Each point is reached from the start by the listed moves, each made 0, 1 or 2 times, or once backwards (-1), plus a little noise. Is the number of moves made odd or even? Then give how often each move was made.

Moves:
(1): [ 0.38 -0.28  0.66 -0.45  1.58 -0.45]
(2): [ 0.22  0.69  0.15 -0.52 -0.17 -1.06]
(3): [-0.92 -0.45  0.25  0.40  0.64 -1.36]
Start: [ 0.40 -0.49  0.36  0.88  0.52 -0.40]
Points:
[ 0.88 -1.71  1.56  0.61  3.82 -0.29] => odd (2, -1, 0)
[ 1.21 -0.81  0.02  0.98  0.08  2.01] => even (0, -1, -1)
[-0.49 -1.14  2.21  0.28  4.80 -5.00] => odd (2, 1, 2)

Moves:
(1): [ 0.40  0.81  0.75 -1.01  0.88  0.28 -1.91]
(2): [-0.10  1.86 -0.34 -0.78  0.22 -0.13  1.86]
(3): [-1.48  1.58  1.24 -0.40  0.16 -0.18 -0.93]
(4): [-0.29 -1.02  0.08 -0.14  1.60  1.56 -0.31]
Start: [-0.34 -0.09  1.56 -0.04  0.13  1.00  0.78]
Points:
[-0.34  1.39  2.05 -2.09  2.76  2.74  0.42] => odd (1, 1, 0, 1)
[-2.10  0.45  2.91 -0.64  1.71  2.34 -0.56] => even (0, 0, 1, 1)
[ 1.34 -0.01  0.80 -1.52  2.68  2.91  1.35] => even (1, 1, -1, 1)
[-2.67  0.47  1.88 -0.55  2.72  3.52  2.84] => odd (-1, 1, 1, 2)
[ 0.97  0.05  0.04 -0.45  0.13  0.99  3.49] => even (0, 1, -1, 0)

Moves:
(1): [ 0.06 -1.46 -0.56  0.09  0.76 -0.34  0.71 -0.70  0.06  0.18]
(2): [-0.34  1.07  0.33 -0.28  0.90  0.57 -0.88 -1.61  0.31  0.20]
(3): [-0.43 -0.69  0.70  0.82  0.39 -0.02 -0.28 -0.40 -0.35 -1.15]
(4): [-0.90  1.07 -0.68  0.78 -0.94 -0.48  0.58 -0.73 -1.69  1.12]
(5): [-0.02  0.04 -1.03  0.25  0.93 -0.12 -0.50  0.49 -0.98 -1.18]
(6): [ 0.05 -0.45 -0.04  0.67  0.27  1.56  0.73  1.03 -0.29 -1.08]
(7): [-1.18 -0.02  0.22 -0.56  0.87  0.08  0.87  0.39 -0.36 -1.26]
(8): [ 0.41  0.76 -0.53  0.42 -0.51  0.37  0.97 -1.10  0.49 -0.57]
Start: [ 0.11 -0.83  1.73  0.10 -0.03 -0.44  0.94  0.36  1.00  0.26]
Points:
[-1.61  3.79  2.21  2.90 -1.12  1.69 -0.91 -3.51 -2.05  1.75] => even (-1, 2, 1, 2, 0, 1, -1, 0)
[-0.29 -2.74  3.28 -0.86  1.12  1.13  1.13  5.94  1.17 -3.01] => even (-1, -1, 0, -1, 0, 1, 1, -1)
[-3.37  0.59  1.16  0.66 -0.55 -1.60  2.05  0.47 -3.26  1.79] => even (0, 0, 0, 2, 0, 0, 1, -1)
[-0.45  0.01 -0.66  4.16 -0.35  2.27  2.79  3.48 -3.43 -5.26] => odd (-1, -1, 1, 1, 2, 2, 0, 1)

Moves:
(1): [-0.14 -1.58 -0.34  0.90  1.16  0.27  0.72 -0.69 -0.06 -0.45 -0.75 -1.41]
(2): [ 0.31 -0.29  0.73 -0.46  0.18 -0.67 -0.17  0.15  0.08  0.15 -0.10 -0.13]
(3): [ 0.39  0.41 -0.11 -0.98 -0.57  0.51  0.29  1.07 -0.62 -0.08  0.14  0.13]
(4): [ 0.27 -0.04  0.81  1.15  0.05  0.14  0.60 -0.45  0.18  0.42 -0.44 -0.35]
(5): [-0.45  0.05  0.39 -0.34 -0.92 -0.33  0.10 -0.08 -0.82 -0.31 -0.29  0.39]
(6): [-0.13 -0.23  0.21 -0.05  0.77 -0.04 -0.15  0.15 -0.13  0.52 -1.38  0.50]
(7): [ 0.23  0.02  0.01  0.09 -0.14 -0.28  0.70  0.63  0.66 -0.28  0.18  0.46]
(8): [-0.06  0.43 -0.40 -0.32 -1.06  0.00 -1.03  1.59  0.08 -0.34 -0.44 -0.20]
(9): [-0.23 -0.32 -0.30 -0.34 -0.77  0.25 -0.28  0.74 -0.24  0.92  0.49  0.53]
Start: [ 0.16 -0.32  0.68 -0.19 -1.84 -0.88 -0.33 -0.53  1.01  0.36 -0.34 -1.03]
Points:
[ 0.08  0.31  0.29  0.22 -5.38  1.04 -1.46  4.31  0.20  2.63 -2.27 -0.33] => odd (0, -1, 1, 2, 0, 1, 0, 2, 2)
[ 0.01 -3.76 -0.69  0.72  1.26 -1.95 -1.02  2.47  3.49 -0.59 -4.61 -2.65] => even (2, 1, -1, -1, -1, 2, 2, 2, 0)
[-0.50  1.52  2.55 -3.23 -6.40 -1.38 -3.46  4.37 -1.95  2.23 -3.88  1.49] => even (-1, 1, 1, 1, 2, 2, -1, 2, 1)
[ 0.18 -0.63  1.85  0.69 -4.84 -2.51  0.11  1.45  2.35  0.19  0.50 -0.50] => odd (0, 1, -1, 1, 1, -1, 2, 1, 1)
[-0.75 -0.72 -1.15 -2.68 -2.65  0.59 -1.33  2.64 -0.62  2.55 -1.45  1.66] => odd (0, -1, 1, -1, 0, 2, 0, 0, 2)
[ 0.89 -0.48  1.56  0.14 -4.14  0.03  0.77  3.94 -0.07 -0.13 -4.06 -1.93] => even (1, 0, 2, 2, 1, 1, 1, 2, 0)

Moves:
(1): [-0.13  0.86 -0.64  0.09 -0.92  0.87 -0.06  0.48 -0.50 -0.19 -0.59  0.84
 -0.90]
(2): [ 0.25  0.16 -0.40 -0.11  0.08 -0.25  0.14 -0.73  0.12 -0.95  0.23  0.03
  0.02]
(3): [-0.13  0.54  0.65  0.41  0.10 -0.31 -1.27 -0.28 -0.32 -0.34 -0.64 -0.08
  0.19]
(4): [-0.67 -0.58  0.31  0.32 -0.63 -0.58  1.07  0.05 -0.07 -0.66 -0.27 -0.70
  0.39]
(5): [ 0.06  1.22 -1.19  1.18 -0.92  1.10 -0.53 -0.74  0.87  0.78 -0.20  0.12
 -0.44]
(6): [ 0.94 -0.42  0.09  0.33 -0.95  1.48  0.14 -0.24  0.09  0.42 -0.18 -0.12
 -0.28]
(7): [-0.37 -0.10  0.37  0.35 -0.26  0.12 -0.39  0.11  0.59 -0.05  0.88  0.78
 -0.57]
(8): [-0.32  0.33  0.81  0.28  0.06 -0.40  1.27 -0.29 -1.00  0.16  0.06 -0.32
 -0.34]
(9): [ 0.36  1.01 -0.03 -0.94 -0.62  0.11 -0.80  0.86  0.47  0.27  0.48 -0.84
  0.74]
(10): [-0.09  0.12  0.76  0.40 -0.47  0.54  0.09 -0.47  0.32  0.95 -0.31  1.22
  0.89]
(11): [ 0.29 -0.02 -0.70  0.16 -0.72  0.03  0.19 -0.30 -0.45  0.69  0.58  0.21
  0.12]
(12): [-0.61  0.48 -0.80 -0.59  0.52  0.95 -1.28  0.99  0.20 -1.32  1.47 -1.09
  1.16]
Start: [ 0.21  0.20 -0.34 -0.12 -0.41  0.82 -0.14 -0.79  0.67  0.11  0.86  0.28
 -0.35]
Points:
[-0.16  0.74  0.37  2.25 -5.18  4.24 -1.58 -1.65  0.35 -1.87  0.92  0.44
  0.94] => even (1, 1, 2, 2, 0, 2, 1, 0, 0, 1, 1, 1)
[ 1.64  5.78 -5.29  0.75 -4.06  6.67 -4.78 -1.75  3.34  2.63  1.33  2.31
  2.20] => even (1, 1, 0, -1, 2, 0, -1, -1, 1, 2, 1, 1)
[-0.01  1.03 -1.19  4.21 -5.77  1.68  6.58 -4.88 -2.36 -0.29 -2.04  2.17
 -4.53] => odd (2, 2, 0, 2, 1, 1, 0, 2, -1, 0, 1, -1)

Moves:
(1): [-0.52 -0.28  0.10  0.27 -0.01 -0.35 -0.31  0.20 -0.30  0.46 -0.01  0.24
  0.51  0.08  0.16 -0.17 -0.11]
(2): [ 0.34  0.02  0.57 -0.24 -0.22 -0.02  0.26  0.79  0.14 -0.76  0.17  0.49
 -0.04 -0.40  0.62 -0.62  0.63]
(3): [ 0.22  0.64  0.85 -0.49 -0.14  0.18 -0.45  0.42 -0.23 -0.07  0.42  0.51
  0.42  0.80  0.01  0.10  0.02]
(4): [-0.11 -0.35  0.22 -0.12  0.41  0.16 -0.27 -0.23 -0.11  0.43 -0.10  0.18
 -0.10  0.18  0.72  0.02  0.59]
(5): [-0.22 -0.31 -0.11  0.42 -0.22 -0.18  0.32 -0.20 -0.19 -0.20 -0.43  0.06
 -0.63  0.61  0.08  0.01  0.04]
(6): [ 0.08  1.25  0.50 -0.40  0.41  0.37 -0.33 -0.50  0.50  0.27 -0.06 -0.30
  0.25 -0.34  0.31 -0.87  0.08]
(7): [-0.18  0.42 -0.11  0.43  0.71  0.19  0.09 -0.49  0.38 -0.31  0.20  0.02
 -0.18 -0.26 -0.04 -0.89 -0.21]
(8): [ 0.70  0.23 -0.38 -0.43 -0.29  0.08 -0.30  0.16 -0.14  0.09 -0.20  0.05
 -0.37  0.10  0.20  0.13  0.04]
(9): [-0.91  0.53 -0.42  1.07  0.32  1.08  0.42 -1.23  0.81 -0.06  0.36 -0.56
 -0.05  0.34 -0.41 -1.10 -0.37]
(10): [ 0.47 -0.39  0.94 -0.15 -0.63  0.20  0.21  0.57  0.30  0.00  0.15  0.52
 -0.09  0.01  0.07 -0.32 -0.27]
(11): [ 0.92  0.30  0.66  0.14 -0.33  0.01  0.63 -0.76  0.16  0.08  0.34  0.22
 -0.57 -0.25  0.23 -0.43  0.89]
(12): [ 0.06 -0.84 -0.42 -0.69  0.31  0.11 -0.04  0.06  0.20  0.64 -0.92  0.68
  0.66 -0.50 -0.22 -0.19 -0.15]
(13): [ 0.11 -0.28 -0.11 -0.09  0.18  0.35 -0.67  0.45 -0.63 -0.14 -0.53 -0.18
  0.10  0.29  0.10  0.18 -0.01]
(14): [ 0.24  1.00  0.18 -1.14  0.34 -0.73 -0.05 -0.11 -0.65  0.36  0.36 -0.25
 -0.05  0.15  0.71 -1.37 -0.12]
Start: [ 0.21 -0.24  0.88 -0.53 -0.24  0.04 -0.72 -0.52  0.88 -0.31  0.33  0.04
  0.16  0.76  0.30  0.08 -0.15]
Points:
[ 2.51  0.93  2.58 -0.27  0.44  1.60 -2.21 -1.49  0.32 -1.12 -1.36 -0.29
 -2.81  1.74  2.87  0.40  2.74] => odd (-1, 0, 0, 2, 2, 2, 1, 1, -1, 0, 1, -1, 2, -1)
[-1.10  1.78  1.57 -2.37  0.56  0.30 -0.31 -1.69  1.99  2.29  1.53  1.23
  3.22  0.62 -0.03 -6.01 -2.53] => odd (2, 0, 1, -1, -1, 0, 0, 0, 2, 1, 0, 2, -1, 2)
[-0.19  6.10  4.30 -1.66  2.09  2.01 -1.48 -3.62  1.21  0.25  2.12 -0.12
  0.38  2.94  3.41 -8.29  0.84] => odd (1, 1, 2, 1, 1, 2, 1, 0, 2, 0, 1, 0, 1, 2)
[ 3.35  4.56  5.12 -2.23 -0.65  0.42  0.74 -0.99  1.97 -1.65  4.18  1.54
 -2.36  1.25  4.10 -7.42  1.29] => even (0, 2, 1, 1, 0, 0, 2, 2, 1, 2, 1, -1, -1, 2)
[ 2.17  1.94  3.69 -3.26  1.25  0.13  0.15 -1.62  3.01  0.76 -0.22  3.00
  0.13 -1.68  3.70 -7.35  1.60] => even (1, 2, 0, 1, 1, 2, 2, 1, 0, 1, 1, 2, -1, 1)
[ 1.76 -4.67  2.38  0.78 -2.16  0.91  1.15 -2.32  1.74  1.78 -1.82  1.93
 -2.13  1.05  0.95  1.19  1.88] => odd (0, -1, -1, 2, 2, 0, -1, 0, 0, 2, 2, 1, 0, -1)
[-0.19  2.75  3.02  0.18  2.42  4.52 -1.23 -2.68  3.61 -1.15  1.83  0.03
  0.27  0.92  1.73 -5.21  0.34] => odd (-1, 1, 1, 2, -1, 1, 2, 0, 2, 1, 0, 0, 1, 0)
